Every row gives one point. Each copy is the shape, with its points in the same order, turned, moved and blurred by noise. Some copies are also mirrored. Which?

Shape, 5 rows:
[[-53  -8]
 [ 14  20]
 [ 23 -10]
 [ -2  33]
 [ 43  11]]
Copy 1 (5 x 2):
[[-50  -1]
 [ 22  25]
 [ 23  -7]
 [  2  34]
 [ 51  21]]
Copy 1 is: only turned
Copy 2 (5 x 2):
[[-60  -9]
 [ -2  31]
 [ 14   7]
 [-16  39]
 [ 33  32]]
Copy 2 is: only turned

Shape, 10 rows:
[[-14  53  -7 -27]
 [ -2 -19  43   0]
 [ 25  18 -14  40]
 [-21 -14  45   6]
 [ 40  -5 -30  38]
 [-28   9  51 -25]
 [ 10   9 -26  -2]
 [-20  40 -16  -5]
 [ 30  13  32 -38]
 [ 35   9  20   1]]
Copy 1 (10 x 4):
[[ 28  44   2   4]
 [ -7 -33  43 -13]
 [-19 -13 -36 -37]
 [-19 -26  49   3]
 [ -2 -40 -47 -39]
 [ -1   7  60   9]
 [ 19 -15 -18  -5]
 [  3  25 -12  13]
 [ 36   0  42 -34]
 [ 10 -18  17 -43]]
Copy 1 is: mirrored
Copy 2:
[[ -3  46  10 -34]
 [-14 -16 -26  25]
 [ 35 -11  41   5]
 [-37 -12 -14  23]
 [ 50 -39  35  -2]
 [-45  22 -31   7]
 [ 18 -15  16 -25]
 [ -5  22  23 -31]
 [ 19   8 -44  -4]
 [ 32   0 -22  15]]
Copy 2 is: mirrored
Copy 3:
[[ 22  42 -45  16]
 [ 21 -45   6  18]
 [-13  27  34 -10]
 [ 14 -35   4  41]
 [-21  14  36 -38]
 [ 39 -27 -28  45]
 [-10  12 -15 -21]
 [ -4  26 -30  19]
 [ 57 -14  -9 -11]
 [ 32   1  18  -9]]
Copy 3 is: mirrored

Shape:
[[ 26 -28  31  19  14  20  18 -10]
 [ -6  10   8   9 -26 -17 -43  -7]
 [ -2 -12  -3   0 -28   3   3  -8]
 [ 18   5 -20  12  -5  18   2 -25]
 [-17   5  18  49  19  -8  27  20]
 [ -7 -32  29   8  -6  15 -29 -22]
 [ 20 -39   8  18   6 -15  45 -41]
 [ -4  -1  16 -12   0   7   9 -19]
 [  4 -18   2   9  22   0 -18  23]
 [  7  18   7 -21  43 -22  23  39]
 [-12  22  -9 -27   6 -18   9 -14]
 [ 10  -1 -19 -21   5  31  29   6]
 [  6   9  12   9  -4   8  53  17]
 [  0  22 -18  31  40 -12 -13  18]]
Copy 1:
[[ 27 -19  30  26  11  19  19 -10]
 [ -2  24   3   2 -26   4 -46 -11]
 [-14  -5   4  -3 -22  14   4  -9]
 [  5  13  -8   5  -6  36  12 -34]
 [-15  11   7  58  19  -4   8   7]
 [  7 -24  33   9 -12  20 -34 -25]
 [ 13 -30   5  12  10 -16  40 -39]
 [ -9   5  26  -9   3  15   2 -17]
 [  1 -11  -2  17  21  24 -27  15]
 [ -4  22   0  -9  55   3   7  39]
 [-24  26   3 -26  25   2  -1 -11]
 [-12   1  -1 -17  11  45  33   9]
 [-13  11  11  21   5   8  43  22]
 [ -5  26 -25  31  39  22 -24   5]]
Copy 1 is: only turned
Copy 2, 14 rows:
[[ 28 -31  24 -15  26  17  27   6]
 [-18  -6   7   9 -19 -10 -33   4]
 [-14 -12  -4 -14 -17   7  12  -2]
 [ 13   9 -11  -2   1  23  10 -17]
 [-14 -19   8  35  42 -12  38  18]
 [ -6 -42  22 -18   9  19 -18  -6]
 [ 32 -36   1 -21  15 -13  48 -30]
 [ -9  -1  14 -28  13   1  12  -3]
 [  0 -22 -15  -5  26   7  -8  34]
 [  0  22  -9 -20  47 -31  20  55]
 [-16  27 -11 -26  16 -25   4  -3]
 [  1  18 -21 -33  13  29  35  14]
 [ -3   6   9  -5  12   1  60  25]
 [  1  10 -23  31  45  -7  -8  20]]
Copy 2 is: only turned
Copy 3:
[[ 27 -18  36 -26 -14  10 -41  -2]
 [  3  12  29  42 -11  -3   9 -36]
 [  4 -13  14   1 -24   6  10 -26]
 [ 22   0 -13   1  -9  17 -18 -18]
 [-11  17  30  -7 -13 -23 -26  34]
 [ -3 -18  49   9 -17  16 -31 -42]
 [ 24 -32   9 -47 -24 -30 -33 -21]
 [  3   3  27 -23  -5  11   1 -26]
 [ -1 -19  37  18  19   5 -14   6]
 [ 12   6  33 -25  45 -12  18  29]
 [ -1  14   9 -15  17  -6  24 -30]
 [  5 -15  -3 -30   8  33   8   1]
 [ 10   5  14 -35 -22   1   3  25]
 [ -2  19   2  20  31 -13 -25  17]]
Copy 3 is: mirrored

Shape:
[[ -4  17 -16  16  -1   1   1 -12 -25   6   9]
 [  2  -5   2  -4  15   3 -11 -10 -34  18 -18]
 [ -1 -14  55 -12   1  -8   1 -12 -31 -24 -17]
 [  6  17 -27   0   8   7   4 -13   3 -25  -2]
 [-34  -3 -25  -4  14   2 -24  14 -15 -30   4]
 [  1  10 -22 -13   3  -6  -7  20 -25  14  15]
 [-13   4  21  23  16  -6 -10 -14   1   9 -11]
 [  6  15 -32  11   6  11  -5  31  -8  17   1]
 [-60  16 -29 -11  -9   3   9 -10  -4   9  -5]
 [  3  14 -22  11  -7   4  -2   3 -34 -16 -11]
 [-15   3  -4  13  -5  11   6 -25  11 -14   6]
 [  0 -33  -7   1  15   5  -4  -2 -18   2   0]
 [  6  -1  -5  -1 -13 -55   3  11  40  10  -1]
 [-18 -43   5  -4 -22  -3   7  28 -34  16   5]
 [  4  15 -12  -7 -11  -2 -21 -16   4   6  -7]]
Copy 1 (15 x 11):
[[ -3   6 -23  12  -1   0   3 -19  -7   8  15]
 [  5  -1  -4 -20  16   8  -3 -24 -21  23   0]
 [  1  -2  41 -29   3  -1 -17 -29 -23 -28  -6]
 [ 10  12 -38 -11   1  -5   4 -16  22 -14   1]
 [-30   4 -40 -15   5 -15 -24   1  -2  -7 -20]
 [-13  13 -29 -21  -4 -12   5   3 -20  20  20]
 [ -6   7  18   7  23   8  -1  -9   6   6 -10]
 [  2  11 -38  -6   0   1  18  23 -10  21   6]
 [-44  25 -32   2 -19   0  17 -32   7  13 -24]
 [ 14   4 -32   2  -9 -11  -6 -13 -19  -2  -4]
 [ -9   4  -8   4  -7  10  -1 -19  28 -12  -1]
 [ -7 -27  -8 -26   6   0  -4  -6  -2  14  -2]
 [ -2  25  23 -13  -9 -48  23  17  36  19   3]
 [-27 -28  11 -23 -34  -6   2   6 -31  21  -3]
 [  8  31  -9 -11  -5  -1 -10 -12  16  18   5]]
Copy 1 is: only turned
Copy 2, 15 rows:
[[ -7   9  -9  14 -11   2  -2  -8 -25  -3   9]
 [  8 -33  -6  12  -5  -9 -11  -3 -21 -10 -17]
 [  1 -42  30  -1 -26 -29  10   3   3 -44  -5]
 [ -9  19   6 -12  20   1   1  -7  -8  -5  10]
 [-33  -2  -8  -5   5 -11 -40  16  -5 -17  21]
 [  9   0 -30  -2 -13 -10 -15  21 -22   3   9]
 [-10 -12  10  34  -9 -21   1  -8   7   1 -12]
 [  1   8 -16   6   1   3 -11  34 -22  29   3]
 [-41   9 -41   0 -10  13  -9  -4   2 -12 -20]
 [-13  -1   5  -7  -5   2  -4   5 -41  -8   7]
 [-20   6   0  10   1   4  10 -17  13  -4  10]
 [ -3 -37 -10  11   9  -8  -6   3  -8  -3  16]
 [-11   5 -18 -16 -10 -60  17  -3  18  38   4]
 [-20 -56 -26   1 -38  -7  -1  32  -6   1  18]
 [  3   1  -2  -6  -8  -5 -11 -18  -1  12  -7]]
Copy 2 is: mirrored
Copy 3:
[[-10  16   0  17   0  11  -8 -22 -23  -1   3]
 [ -2  -9   1  11  25   7  -8 -12 -27  18 -25]
 [ -5 -16  51   0  14   7  -7  20 -24 -15 -44]
 [  3  10 -19   5   6  10  -2 -14  -3 -35  -2]
 [-17   0 -23   0  14   1 -42  18 -19 -20   8]
 [  8  12 -11  -3   8 -10  -6   0 -25  16  16]
 [-29   0  20  22  20   5 -10 -11   8   2 -17]
 [  6  20 -29  18  11   6   1   4  -3  20  17]
 [-54   9 -30 -19 -15  -1 -12 -12 -19  -1  -7]
 [  6  13 -15  25  -5  11 -11   1 -31 -10  -8]
 [-24  -1   5   1  -5  23  -7 -16   6 -24  -2]
 [ -4 -31   1   7  22  18  -7   1 -18   3   5]
 [-11 -18   8  11 -13 -46  21  -1  30  -5  11]
 [-13 -31  12   0 -11  12  -4  31 -33  36  10]
 [  5   2  -7   0  -5  -5 -12 -25   6  -2 -16]]
Copy 3 is: only turned
Copy 4, 15 rows:
[[  7  17   1  16  -4  12  29  -2 -11  18  -1]
 [ 17  -3  21   3  15   9  15  14 -33  18 -20]
 [ -4 -25  48   5   5  -8  18  18 -42 -30   7]
 [  2  20  -7  17   8  13   9  -9   6 -18 -19]
 [ -9  -9  18  16  18  41  29  11  24  -1 -18]
 [ 18   9  -5  -7   2  16  36  27   3  16 -13]
 [ -9  -2  21  26  16 -10  -3  10 -14  21   4]
 [  5  14 -23  11  -4  15  22  33   5  24 -28]
 [-33  10  15 -17   5  15  31 -22  18  32 -20]
 [  9  10   7  23 -13  20  35   5 -10  -1 -27]
 [-17   0  -1  15   0   7  -1 -19  -1  -3   5]
 [ 12 -30  -4  10  16  16  14   8 -18   8 -11]
 [ 14 -13   0   2  -6 -50   1  15  43   5  -3]
 [ -2 -51   2 -13 -18  10  39  26 -18  21  -6]
 [ 15  14  15   1  -4   7  -7   2   6   8 -13]]
Copy 4 is: mirrored

Shape, 17 rows:
[[ 10   0  -3  13 -10 -39   7   0   4  13  47   2]
 [ 11  -2  13   6  -7  20  -3  -2  20 -10  22  12]
 [-19  -1 -22  10 -14  20   0   5  19  12  -8 -13]
 [ 10 -12  -5  -6   0  16  -7  39   4   2  -4   7]
 [-10 -11  -4 -19  -9   2  26 -10   4   3 -10 -12]
 [-13  60  -9 -28  28  15  -1 -12   7  12  -1 -13]
 [-59   2   3  15   1  12   6  -9   9  -4  26 -12]
 [ 13 -12   7   8 -13  12  12   7  12 -25   1   4]
 [-22  -9  -4   0 -11  12   8  -4  14 -31 -13  16]
 [  2  -2 -10  22  -1  -3   3   8 -15   0  10 -13]
 [ 10   7  40  -3  -8  -1  21  12  11  -7 -11  50]
 [  7  55 -11 -31 -12  -8   6  -5  -9  -6  30 -13]
 [ -6  -3 -16 -13  -9  15  -2  -8 -35  14  31  -7]
 [-13   1 -14 -15   4  -4 -14  -8   4  11 -11  -9]
 [-23  -2 -23  19 -15 -19  12 -11  13  13   3 -10]
 [  6  -1 -23   6  16 -13  24  17  21  -4   4  23]
 [ 12  15 -20   0  -8  20  -8  -8  15   3   6  -1]]
Copy 1 (17 x 12):
[[ 22  -7 -14  30   0 -28  10   2  -5  19  46  10]
 [  9  -6  21   4  -2  12 -10  11  14   9  23  28]
 [ -4  13 -18  -4 -11  13  -9   7  15  17 -16  -1]
 [ 14 -21  13   4   4  17  -6  25 -11  18 -13   0]
 [ -7  11   6 -18  -6   7  21  -7  10   7   5 -10]
 [-22  33  10 -34  39 -18 -24 -13 -13  26  -2  18]
 [-46  23 -12  12 -10 -12  -7  12  32  16   8  11]
 [ 11   3  17  10  -4  21   6  13  10  -9  15  10]
 [-16   5  -3  -5  -2  29  12  10  19 -15  -2  20]
 [  6   5  -5  28   1   3  -9  -9  -3   4   3  -5]
 [  8 -12  41   0  -5   5  40   9  -8   2  -3  52]
 [  2  35   0 -22  21 -21 -14   4 -37   0  35  13]
 [-20  -4  -5   1 -15  -3 -22 -10 -27  10  26  -9]
 [ -7  -7 -12 -20  11 -11  -6  -7   6   8 -10  -1]
 [ -2  16 -34   9  -9 -12  13  -9  18  14   4   0]
 [ 10  -3  -8  12  29  21  29   4  -6  25  11  15]
 [ 15  10  -5 -12   1  14 -22  -4   3  15   7  17]]
Copy 1 is: only turned
Copy 2, 17 rows:
[[ -3  10  -9  10 -11 -47   7   7   4  17  34 -11]
 [ -3  -8   1   8  -6  12   8  10   7 -11  25  12]
 [-31  -7 -28  10   3  23 -11 -13  -8  14   6  -2]
 [ -6 -16 -34 -16 -15  15  -9  22 -11   5  -1   8]
 [-22 -15  -9 -10   0  12  23 -12 -10  17   7 -27]
 [ 12  30  12 -27  26  32 -11 -28 -25  23   6   0]
 [-55  -9  12   0  21   5  -9  -9 -20  14  40  -2]
 [-12 -14 -13   2  -1  12  10  18  10 -22   8  -9]
 [-36 -26  -8 -14  14  14   4  -8  10 -23   8   1]
 [-14   1 -15   9   6 -13 -10  13 -25   0  11 -15]
 [-19   8  11 -26 -15   2  34  23  17 -17 -15  19]
 [ 18  38   3 -29  -7   0 -11 -23  -6   3  31 -29]
 [ -5 -11  -9  -6 -17  -6  -4 -21 -45   3  33 -11]
 [ -2 -20  -1  -8   6   5  -9 -20  -9  20  -6  -8]
 [-35  -3 -20  16  13 -14   7 -21  -4  19   8 -13]
 [-12   4 -35 -18  24 -12  24   9   8   8  10  13]
 [  5   5 -18  11   2  18  -5 -16  -2  -4  12   0]]
Copy 2 is: only turned
